Each row of a before or after table is a point. The points were changed in one or more steps. Then noise was added and the rows were shuffled. The steps act on how far a point lies along the listed directions, d1 being the first. Write out the steps. A step turns or swaps two directions, mirrors them in a line or flattens them onto one, adds a multiple of one to another, or multiplies one. Angles are multiples of 10 degrees, from the lower direction toward the higher: turns from -170 to 170, lines from 10 to 170 but not 90. Use the fewest steps. Two steps may share a direction if one is a turn and the other turns, adds or multiplies; they go together, in the order done. Otherwise the lowest direction goes first.

Directions:
(1): [ 4.6 -3.9 -1.8]
(2): [4.0 2.9 4.0]
(3): [-1.6 -4.1  4.6]
Before, 13 rows:
[[-5.3 -4.4 -0.8]
 [-0.6  2.1 -5.7]
 [ 8.3  0.1  2.0]
 [ 5.3  1.0 -0.9]
 [ 0.0  1.8 -2.6]
 [-4.2 -1.3  1.9]
 [-3.0  1.2  0.3]
 [-2.6 -2.5  5.6]
 [ 7.4 -1.9 -2.0]
 [-0.2  0.4  5.6]
 [ 1.2 -4.0  4.0]
 [-2.5  0.4 -3.0]
 [-0.4 -1.6  1.4]]
After:
[[ 2.1  4.9 -3.3]
 [-3.1  3.4 -0.4]
 [ 1.1  2.5 -0.4]
 [ 5.8 -1.7  1.8]
 [ 7.8 -6.4  4.1]
 [-6.1  1.0 -0.8]
 [ 0.5 -6.7  0.4]
 [-5.9 -2.5  1.5]
 [-1.9 -2.7 -0.1]
 [-4.1 -2.1  4.2]
 [10.2 -6.1 -1.6]
 [-1.1  3.5 -2.3]
 [-4.6 -0.5 -5.3]]
Steps: multiply d1 by 1.6; turn d2 and d3 by 50 degrees

Directions:
(1): [-4.8 -1.0 -4.1  6.0  0.9 -1.6]
(2): [ 4.2 -0.1  4.5  5.7  2.2 -2.1]
(3): [ 3.2  5.3 -3.8  1.6  2.2  4.5]
(4): [ 2.4  3.3 -3.1 -1.2 -1.6 -7.0]
Before (11 x 6):
[[  1.1   0.8   1.8   5.5   2.7   1.2]
 [  6.2  -1.7   4.9  -1.3  -0.3   1.7]
 [  0.4  -2.9   4.7   3.5   1.4   1.0]
 [  0.5   0.7   1.0   4.0   0.8  -7.1]
 [  0.8  -0.4   1.6   6.3   0.8  -1.5]
 [ -4.0  -2.7  -1.3  -0.5  -1.5   1.1]
 [ -3.4  -3.9   3.3  -7.1  -2.7  -1.6]
 [  0.4  -1.1   2.5   5.7   0.6   1.9]
 [ -0.5   0.9  -2.1   1.5   3.3  -0.6]
 [ -0.7  -2.6   1.6   5.9   2.1   1.3]
 [ -7.3  -1.0  -0.5 -16.3  -5.5   3.9]]
After, 11 rows:
[[ 1.4  1.3  0.1  3.2  1.1  5.7]
 [-1.6  0.0 -2.3  0.3  2.7  0.4]
 [ 7.6  2.3  1.1 -2.8 -0.7  2.5]
 [ 1.4  2.8 -1.8  0.9  2.1  4.5]
 [-2.4 -6.8 11.2 -9.0 -6.3 -8.9]
 [ 2.7  0.7  2.5  2.6  2.5  3.7]
 [-0.4  3.9 -2.3  6.1  3.6 -2.3]
 [-2.1 -4.6  2.3  1.2 -1.4  0.6]
 [ 1.4  1.8 -1.6  4.3  1.8  3.5]
 [ 0.9 -0.3 -0.2  2.7  2.1  5.4]
 [ 2.4 -3.2  7.1 -0.6 -0.8 -5.6]]
Steps: turn d1 and d4 by -30 degrees; turn d2 and d3 by 70 degrees

Directions:
(1): [ 2.0 -1.0  7.3  0.6  4.6  3.6 -3.6  1.6  3.5]
(2): [-3.2 -0.8 -2.3  2.7 -3.6  2.7 -5.8 -5.0  4.2]
Before:
[[-1.9 -0.9  0.2  0.5  1.7  0.2 -1.9 -1.4  2.0]
 [-2.1 -1.3 -4.2 -1.3 -2.9 -1.1  0.2 -4.9  0.3]
 [ 4.2  0.3 10.4 -0.6  3.0  3.8 -3.7  4.2  3.3]
 [-2.0  0.4 -8.5  1.9 -5.3  1.1 -1.4 -2.8  0.2]
 [-1.8 -2.4 -4.9  0.9 -4.5 -0.7  1.3 -4.1 -0.9]
 [-2.9 -1.5 -3.3  0.0 -3.2  0.6 -1.9 -1.5 -0.7]
 [ 7.1  0.4 10.8 -4.7 11.2  1.4 -1.2  4.7  0.1]
 [ 3.0  0.1  8.1  1.7  7.5  2.8 -1.2  2.3  3.5]
 [ 5.1  0.1  1.8 -1.3  5.0 -1.2  2.5  3.5 -2.1]]
After:
[[ -4.0  -0.2  -5.5   1.3  -4.7   3.2 -10.8 -10.3   5.9]
 [  2.1  -1.1   1.7  -3.6   3.2  -1.9   4.2   1.1  -2.1]
 [ -3.4   1.0  -5.4   1.7  -9.8   0.8  -4.7  -5.0   2.3]
 [  0.5  -1.0   0.4  -2.3   1.0  -0.9   2.3   3.2  -3.7]
 [ -1.9  -0.3  -2.3  -0.6   0.7  -2.2   1.2  -0.7  -0.8]
 [  3.1  -2.3   2.9  -1.6   2.7  -1.0   4.9   2.5  -2.9]
 [ -4.3   0.7  -6.3   4.3  -4.5   0.6  -3.0  -6.6   3.3]
 [  1.1  -1.1  -0.4   2.5   0.6   3.0  -5.9  -3.2   4.2]
 [  4.4   1.1  -0.1  -1.9   3.4  -0.8   5.3   6.2  -4.0]]
Steps: turn d1 and d2 by 130 degrees

Directions:
(1): [-2.8  2.8  2.6 -4.3  0.4  5.4 -7.5 -2.7  2.1  2.9 -1.5  3.3]
(2): [-3.9  4.7  8.0  0.5 -0.3 -2.5  3.8  3.9 -0.9  2.7  2.9  2.5]
Before, 12 rows:
[[-0.4  3.4  9.0  2.7 -3.3 -7.8 12.6  5.7 -3.0  1.4  3.5 -0.3]
 [-2.2  3.3  5.2 -1.8 -1.0  4.0 -3.5 -3.8  2.3  0.8 -2.0  2.5]
 [ 0.2  2.2  3.5  0.5 -1.4 -3.7  5.7  4.8 -1.5  0.4  3.1 -0.3]
 [ 1.6 -3.6 -3.3  1.3 -0.9  0.1 -1.3  1.2 -0.9  0.7 -0.6 -0.5]
 [-1.4  1.5  4.7  2.2  1.1 -3.8  8.7  2.5 -1.8 -0.6  4.4  1.4]
 [-5.0  8.5 12.2 -2.2  1.4 -2.6  2.8  4.6  1.9  3.1  4.7  5.4]
 [-1.4 -1.2  0.6 -3.8 -1.8  3.7 -4.7 -3.6  1.1  0.4 -0.4  0.7]
 [ 3.7 -4.1 -4.6  3.8 -1.8 -3.0  4.2  0.5  0.1 -0.9 -0.1 -0.8]
 [-5.4  7.3 10.6  1.4 -0.4 -1.3  2.8  3.5 -0.7  5.3  3.2  2.9]
 [ 1.3 -3.4 -3.1  3.3 -0.4 -1.3  2.4  0.3 -0.7 -3.5  2.6 -1.6]
 [ 3.2 -3.1 -2.9  4.7  2.1 -6.9  7.2  3.7 -2.0 -4.3  2.0 -2.6]
 [-0.5  1.1  4.0  2.2 -1.0 -4.5  5.8  1.8 -2.5 -0.9  1.3 -0.9]]
After:
[[ -1.5   1.5   1.6  -3.9  -0.4   4.3  -5.8  -4.2   0.4   0.6  -2.8   1.2]
 [ -2.9   2.8   5.5  -0.5  -0.9   0.7  -0.6   1.7   1.8   4.6   1.2   4.2]
 [  4.0  -3.4  -3.6   2.9  -1.4  -0.4   2.9  -3.3  -0.2  -4.9  -1.8  -3.0]
 [  5.5  -4.6 -10.3  -4.0   2.3   4.5  -8.0  -6.3   3.9  -4.4  -3.8  -1.3]
 [ -4.3   1.1   5.2   0.4  -0.6   1.8  -1.7   0.6   0.2   0.9   2.7   2.9]
 [  1.7  -3.6  -1.1   1.1  -2.3  -3.0   4.0  -0.7  -0.9  -2.8   1.5  -2.8]
 [  4.4  -3.6  -7.9  -0.1   0.3   5.6  -8.2  -6.6   2.1  -0.7  -4.1  -2.8]
 [ -1.5  -0.1   2.1   1.1  -1.4  -0.7   0.9   3.5  -1.3   2.7   0.7   1.2]
 [  0.5   0.6  -0.9  -4.5  -0.5   4.6  -6.6  -1.9   1.6   1.0  -1.1   1.1]
 [  0.5   1.0  -0.7  -8.1  -2.0   9.2 -11.1  -7.0   3.4   2.9  -4.9   2.3]
 [ -4.8   5.0   6.8  -3.8   2.8   2.9  -6.1   0.4   1.9   3.2   0.5   5.3]
 [ -0.7   0.4  -0.5  -4.0   2.0   6.6  -6.8  -5.7   2.0   0.5  -0.8   3.1]]
Steps: turn d1 and d2 by -150 degrees
